Each row of a before or after table is a point. One or more steps were done to the points. Then noise was added and the rows were shuffled. The steps act on columns, c1 being the first. What was done? A step turns or swaps two columns, mirrors them in a line or flattens them onto one, adds a multiple of one to another, or multiplies or shifts one. Angles are multiples of 10 degrees, from the lower column toward the higher: turns from -170 to 170, lines from 10 to 170 but not 90. Use the fewest steps. Two steps may share a column if one is a turn and the other turns, adds or multiplies; they go together, in the order done. Otherwise the lowest column goes first.

Before:
[[   4 -121]
 [   1   10]
 [   1    5]
 [   7   20]
 [  -4   26]
 [   5   18]
 [  11   -3]
 [  -4   29]
 [  -7   19]
 [ -11    8]
 [  41   -3]
 [   6   28]
 [  -4   28]]
After (13 x 2):
[[  15   24]
 [   1   30]
 [  10   22]
 [  11   14]
 [ -45 -113]
 [  11   23]
 [   4   21]
 [ -43    9]
 [  -4    4]
 [   2    6]
 [  -8   -3]
 [  13    9]
 [  -1   16]]
Steps: mirror c1 and c2 in the line at 80 degrees

Before:
[[  2  31  11 121 -15   1]
 [-37  32   1  -2 -14 -19]
 [ -3  23 -12 -14 -21 -15]
 [-12  37   8   1 -11 -10]
 [ -3 -66   1 -12 -32  16]
 [-28 -11  13   4 -19 -19]
 [ 16  11  60  -8 -32   9]
 [-12   0  -2 -20 -19  -6]
 [-39  44   6 -23 -31  -3]
 [-25  33  -5  44  23  30]
 [-31  45  -6   3 -36  -4]
 [-35  41  -8 -21 -37  -6]]
After, 12 rows:
[[  3 -48  44 -32 -23  -5]
 [-14 -22  37  -2   8 -15]
 [-23 -43  55 -40 -26  -1]
 [ 42  -5  44 -25 -81  30]
 [ -2 -13  51 -38   1 -17]
 [  5  -6  62 -30  44 -19]
 [-10 -40 110  17 -12  10]
 [120 -27  61   3 -24   3]
 [-20 -47  42 -33 -17  -7]
 [-21 -15  50 -12  16  -6]
 [  2 -17  58 -11 -16 -11]
 [-13 -16  50  -2  50  15]]
Steps: swap c1 and c4; add 1.5 times c6 to c2; turn c2 and c5 by -110 degrees; shift c3 by 50

Before, 13 rows:
[[ -4 -19   1  17 -59  29  -1  19  18  34  41  12]
 [ 23  12  22   4  87  16 -19   1  51 -36   7  18]
 [-83 -36  20 -26 -33  32 -13   8 -52 -43 -31 -50]
 [-45  -3  18 -18  13 -40  16   4  14   3  19  29]
 [-37  11 -11  10 -32  11 -28  16  30  47 -28  18]
 [-60 -33 -37 -32  54 -81 -14  13 -49  10  -6  -3]
 [-37 -32  -7   5  -8  32 -18  27  31  81  14  47]
 [-29  -9  35  23 -23  56  -5 -34 -45   5 -36  12]
 [  3   2   1  -8  18  37  32   3  -9  -2 -29  10]
 [ 20  -5  42 -22  10  48 -34   9 -35 -16 -21  54]
 [ 15 -15  18 -20  19   7  21 -21  20  47 -17 -23]
 [-21 -20  29  35   8 -27  13  18  36  -7 -42  16]
 [ -3  15  29  -1  54 -24  25  23  -8  18  -8 -21]]
After (13 x 12):
[[ 10  20  -6   5  18  38  23   4  -9  -1 -28   9]
 [-33 -36   4 -15 -32  12   3  14  31  46 -26  17]
 [ 14 -17  44   6   8 -27  23  17  38  -8 -42  17]
 [ -8  11  14  17  87  16 -31   2  50 -36   7  18]
 [ 14 -13  16  -8 -60  29   2  19  17  34  42  13]
 [-10 -24  -5  27  13 -40  41   5  14   4  18  28]
 [  1  -9   4  46  12  48 -38  10 -34 -16 -22  56]
 [ 28  14  -9  26  18   6   6 -22  18  47 -16 -24]
 [  9 -52   1  -8  -7  31   9  28  31  82  15  48]
 [  0 -65 -47 -15  54 -82  28  14 -48  11  -7  -1]
 [ -4 -80  -9  30 -33  32  44   8 -52 -43 -30 -51]
 [ -7  19  14  26  54 -25  21  22  -9  17  -9 -22]
 [ -5 -27  38  19 -23  56  15 -35 -45   5 -36  12]]
Steps: turn c1 and c7 by -40 degrees; turn c1 and c2 by 60 degrees; mirror c3 and c4 in the line at 30 degrees

Before, 12 rows:
[[ 38  35  20  41  31 -15 -22 -19  10 -24  39 -27  32  11  24  -4  59 -12
   14  35]
 [ 37 -48  43  -4  -8  17  66  -6 -15  43 -25  40 -20  23 -28 -39  36 -18
   38  -4]
 [ 47   7 -27  25 -33  11  23  22 -11  33 -22 -24  -8 -43  30  17 -23 -15
   39  12]
 [-20   2 -29 -25  14  25  13  54  -3 -26  34  11 -13 -41  15 -36  47 -14
  -22  21]
 [-35 -34  50 -27  38 -38   3 -24  28  27 -36  64 -27 -17 -38   8 -33  10
   11   7]
 [  0 -20  -3 -17  25 -48  11  20   8  33  45  11  -5 -24 -30  36 -24  -1
  -48  56]
 [ 35 -38  27 -29  29   8  57  48  -5  31  13  59 -18 -11  12 -36  57  21
   25  14]
 [-34  11 -21  41  41 -34 -10  18  30  37   7  32 -51  47 -21  46  29   3
   30  65]
 [ 25 -42  13  19   7 -43  57 -12 -15 -16 -48 -23  15  41  20  39  20  64
  -23  68]
 [-42  38  38 -16 -46  27  27  21  39 -11   2  31  24 -13  33 -13 -23   5
   18   6]
 [ 18 -27 -23 -11  -9  48 -27 -31 -21 -10 -34   0  20  32   6 -24 -16  32
  -41  17]
 [  0 -38 -25   2  28  -1  -7  19 -10  36  23  38 -54  29   5 -35  -7 -30
   12  -5]]
After, 12 rows:
[[-21   3 -28  21  -3  23  37  43  -6 -18 -36  12  -7 -43  14  10  46  21
  -43  21]
 [ 38 -50  45 -21  49  17 -27  38 -16  43   8  39 -15  22 -26  46  37 -32
  -16  -4]
 [-37 -33  51  23 -27 -38 -36  10  28  24  34  61 -20 -15 -37  17 -33 -23
   12   9]
 [ 19 -27 -24  21 -11  47 -14 -38 -20  -4  47   0  14  28   6 -16 -16  13
  -40  17]
 [  0 -24  -3  43 -11 -48   5  31   9 -12 -35  10  -6 -23 -31 -43 -24 -43
    5  55]
 [ 34 -34  24   5  16  10   9  80  -4 -13   4  58 -13 -13  10  48  58 -40
  -16  13]
 [  2 -39 -26 -19 -27   1   8  21 -11  20 -36  38 -37  29   5  22  -8 -29
  -26  -6]
 [-35  12 -20 -37 -38 -35   7  24  30   6  -3  33 -36  44 -20 -18  27 -36
   55  64]
 [ 27 -43  13   2  32 -42 -32  35 -16 -25  78 -25   9  40  19 -42  23   7
   23  67]
 [-41  38  39   1  51  28  22   2  38 -10   0  31  16 -13  33  29 -23  10
   -2   3]
 [ 40  32  21 -41 -38 -16 -20  -7  11 -22 -39 -28  22  11  22  -9  58  17
    3  35]
 [ 48   7 -27 -34  42  11  19   9 -11  34  10 -24  -6 -42  31  11 -24 -25
   34  12]]
Steps: turn c16 and c19 by 60 degrees; turn c4 and c16 by -150 degrees; turn c5 and c7 by -140 degrees; turn c7 and c8 by -60 degrees; turn c11 and c18 by -140 degrees; turn c10 and c18 by -70 degrees; multiply c13 by 0.7
